Each row of a before or after table is a point. The points were changed in one or more steps. Then noise was added and the rows were shuffled. The steps act on columns, c1 being the first. Name the steps. A step turns or swaps two columns, mirrors them in a line or flattens them onto one, adds a multiple of one to another, or multiplies or shifts one. Angles are multiples of 10 degrees, from the lower column toward the higher: turns from -170 to 170, lines from 10 to 170 but not 90. Use the fewest steps. Two steps may share a column if one is a turn and the other turns, adds or multiplies; they go together, in the order done. Otherwise the lowest column goes first.

Before:
[[1.6, 5.9, -4.5],
[3.1, -5.1, 3.4],
[-6.2, 1.8, 4.8],
[0.4, 1.7, -3.3],
[-8.2, -3.2, -1.2],
[1.8, -2.8, 2.6],
[-3.9, -3.7, -5.8],
[2.2, 5.6, -5.2]]
After:
[[-6.4, 1.8, 5.8],
[-8.3, -3.3, -0.1],
[0.3, 1.6, -2.5],
[3.2, -5.1, 4.4],
[1.8, 5.9, -3.9],
[-3.9, -3.5, -4.7],
[2.1, -2.8, 3.7],
[1.5, 5.9, -3.3]]
Steps: shift c3 by 1.0

Before:
[[-2.0, -5.7, 4.3, 3.2, 3.9, -3.7],
[-4.6, -5.4, 6.1, 7.3, 5.8, 1.4],
[3.8, 1.6, -5.0, 5.7, 1.6, -4.1],
[7.1, -0.3, 1.9, 4.7, -4.8, -2.6],
[-4.2, 2.6, 2.2, -2.0, 6.8, 3.8],
[3.6, -8.0, -6.0, 7.5, 1.3, -4.3],
[3.8, 0.2, -2.0, 0.4, -0.5, -1.5],
[8.1, -2.8, -4.4, 4.8, 8.1, 7.7],
[0.8, 0.2, -0.2, 1.9, 2.9, 11.9],
[3.4, 2.1, -1.8, 1.4, -1.3, -3.4]]
After:
[[-3.0, 2.5, 2.3, -2.9, 0.1, -7.7],
[0.8, -5.4, 5.8, 0.7, -2.0, -6.0],
[2.8, 1.8, -1.9, 2.3, -2.6, 2.9],
[0.6, -5.9, 4.4, 0.7, -5.5, -1.1],
[6.1, -7.9, -6.0, 5.1, -4.5, 0.9],
[5.0, 1.6, -5.0, 4.4, -4.5, 1.0],
[2.8, 0.5, -2.0, 2.2, -1.1, 1.3],
[7.0, -2.5, -4.3, 5.8, 2.9, -11.3],
[1.7, 0.4, 0.0, 1.2, 9.3, -8.5],
[6.5, -0.1, 2.0, 5.2, 0.2, 5.8]]
Steps: flatten c1 and c4 onto the line at 40 degrees; turn c5 and c6 by -120 degrees

Before:
[[4.9, 3.6, 3.8, 8.5, 1.3, 0.0, 1.5, -0.1, -1.3, 3.8, 1.0],
[-0.1, 0.4, -0.2, 1.1, -5.0, -3.6, 2.9, 0.9, 9.8, -0.7, 4.3],
[1.5, -1.6, -0.4, -1.9, -7.3, 4.0, -2.0, -5.2, 8.3, 4.1, 11.0],
[2.3, 2.6, -0.2, 1.5, -0.3, 0.8, -2.4, 5.4, 5.5, -4.2, 8.4],
[2.4, -1.6, -4.1, -6.3, 0.8, -3.7, 0.4, -6.2, -2.8, 4.9, 2.6],
[2.0, -1.2, -5.1, -4.7, -7.7, 8.1, 1.0, 1.7, 3.9, -5.8, -4.1],
[-12.6, 0.6, -2.1, 1.1, 2.4, 6.4, -2.8, 2.5, 1.7, -1.3, -2.5],
[-1.6, -1.7, -0.6, 9.6, -2.4, -5.0, -0.9, 1.8, 3.9, 7.9, 2.0],
[0.5, 1.5, 6.5, 0.6, -1.6, -0.8, -4.7, -0.6, -3.7, 1.7, -3.1]]
After:
[[0.5, 1.3, 6.7, 1.0, -4.6, -0.1, -1.7, -0.8, -3.8, -1.9, -5.0],
[2.4, -1.5, -4.0, -10.2, 0.8, 0.7, -0.4, -6.2, -2.8, -6.2, 4.1],
[-1.6, -1.7, -0.7, 15.2, -2.3, 0.4, 1.2, 1.8, 3.8, -9.3, 3.1],
[-12.7, 0.7, -2.0, 1.7, -0.5, -5.0, -3.7, 2.7, 1.7, 4.2, -4.1],
[-0.2, 0.6, -0.2, 1.8, -1.0, 3.3, 5.8, 1.0, 9.9, -1.2, 6.8],
[4.8, 3.6, 3.9, 13.7, 2.2, -1.9, -0.1, -0.1, -1.4, -2.9, 1.8],
[2.6, 2.5, -0.2, 2.5, -2.2, 1.5, -1.2, 5.2, 5.7, 4.3, 13.5],
[1.6, -1.6, -0.4, -3.0, -6.1, -5.5, 4.4, -5.2, 8.4, -1.6, 17.5],
[2.0, -1.3, -5.2, -7.7, -4.0, -4.0, 6.4, 1.5, 4.1, 9.1, -6.7]]
Steps: multiply c4 by 1.6; turn c5 and c7 by -50 degrees; turn c6 and c10 by 150 degrees; multiply c11 by 1.6

Before:
[[3.1, 6.5, -6.2, 4.2, 0.6, 2.1, 6.4, -2.0, -3.1, -2.8, -2.9, 8.1, -2.5, 2.9],
[-3.2, 6.6, 4.0, -2.2, 0.4, 1.2, -3.2, 1.2, -1.8, 0.0, 9.5, -1.4, 6.7, -6.5],
[3.1, -0.8, -8.6, 4.4, 1.3, 3.7, 4.1, 1.4, 1.1, -7.2, 5.6, 2.5, 1.9, -2.8],
[6.2, 0.1, -0.4, -1.5, 6.5, 0.8, -3.2, 1.9, 5.4, 3.1, 0.0, -2.0, 2.7, -6.2],
[3.2, -0.9, -6.3, 7.1, 5.4, -2.6, 1.6, -2.9, -3.3, -6.3, 8.8, 4.7, -2.5, 2.2],
[2.2, 3.2, -7.8, 5.9, -0.9, 2.7, -3.3, -3.9, 0.5, -5.2, 6.4, 4.4, 0.6, 4.5],
[6.0, 4.5, -5.9, 4.9, -2.8, -3.5, 5.5, -1.3, -2.8, -3.4, 2.0, 5.5, 4.8, 6.1],
[-0.3, 8.7, 0.7, 5.1, -4.6, -5.8, 3.5, -1.7, 4.0, 4.8, -1.2, -3.8, -0.4, -2.8],
[-3.6, 4.2, -3.0, 12.1, -1.9, -8.2, 4.3, -2.7, 4.8, 2.7, -4.1, 7.9, 2.5, 3.0],
[-1.1, -0.4, -7.7, -0.1, 9.0, 2.8, -3.8, 5.5, 0.9, 4.9, 6.9, -6.0, 4.3, -1.0],
[3.4, -3.3, -5.6, -3.1, 4.5, 3.2, 0.9, -2.8, 3.5, 5.1, 8.2, 0.7, 1.6, -5.5],
[4.1, -4.5, -2.5, 2.5, 1.4, 5.1, -1.9, 2.8, -2.3, 3.4, 4.5, -0.8, 1.1, -3.5],
[-2.8, 7.3, 6.0, 7.1, -1.0, -3.6, 5.5, 0.8, 8.6, 5.5, -0.1, -0.2, 2.0, 4.4],
[-4.3, 6.1, 2.8, -3.6, -3.5, -4.0, -4.4, 7.3, 3.0, 1.5, 10.0, -0.1, 0.9, -2.6]]
After:
[[2.9, -0.7, -8.7, -3.8, 0.0, 4.2, 3.6, 1.4, 0.7, -7.6, 0.6, 3.1, 4.2, -2.9],
[4.7, -2.5, -5.8, -0.2, 6.1, 3.7, 0.5, -3.8, 3.9, 5.7, 4.7, -0.1, -3.9, -5.3],
[-2.1, 6.9, 6.2, -3.6, -2.2, -3.5, 5.5, 1.3, 7.5, 5.9, -4.0, -0.5, 6.1, 4.7],
[3.6, -3.9, -2.8, -2.5, 0.0, 5.1, -1.7, 2.1, -2.7, 3.8, 0.4, -1.0, 2.1, -3.2],
[-1.7, 0.1, -7.1, -5.2, 5.2, 3.0, -4.0, 6.0, 1.1, 4.9, 2.4, -6.9, -2.1, -1.1],
[-3.2, 6.7, 4.8, -7.3, 0.2, 0.7, -2.8, 1.7, -2.3, 0.8, 6.1, -1.0, -4.6, -7.1],
[-4.3, 6.6, 3.2, 0.4, -8.3, -4.8, -4.3, 7.0, 3.2, 2.0, 6.5, 0.7, -3.8, -2.3],
[6.1, 4.1, -5.5, -7.0, -1.6, -3.3, 5.2, -2.3, -2.8, -3.4, -2.2, 5.8, 2.7, 6.5],
[1.6, 3.5, -8.6, -3.1, 0.9, 2.3, -2.0, -4.3, 0.3, -5.7, 2.8, 4.4, 6.2, 3.6],
[-0.6, 8.3, 2.5, -0.8, -3.7, -5.7, 4.6, -1.6, 4.4, 3.8, -5.4, -4.0, 5.1, -3.6],
[-3.7, 4.6, -3.0, -7.7, 0.4, -7.6, 4.4, -4.0, 4.8, 2.8, -8.2, 7.5, 10.5, 2.8],
[4.3, -1.2, -6.0, 1.2, 7.5, -2.7, 2.7, -3.4, -3.7, -6.3, 4.4, 4.2, 7.4, 1.7],
[3.8, 6.3, -6.6, 1.4, 3.5, 2.1, 5.7, -3.5, -3.8, -2.7, -6.2, 8.4, 5.0, 2.1],
[5.8, 1.0, -0.3, -2.9, 5.2, 0.1, -4.1, 2.2, 5.7, 3.8, -4.1, -2.8, -2.6, -6.6]]
Steps: multiply c13 by 1.3; turn c4 and c13 by 110 degrees; add -0.7 times c8 to c5; shift c11 by -4.0
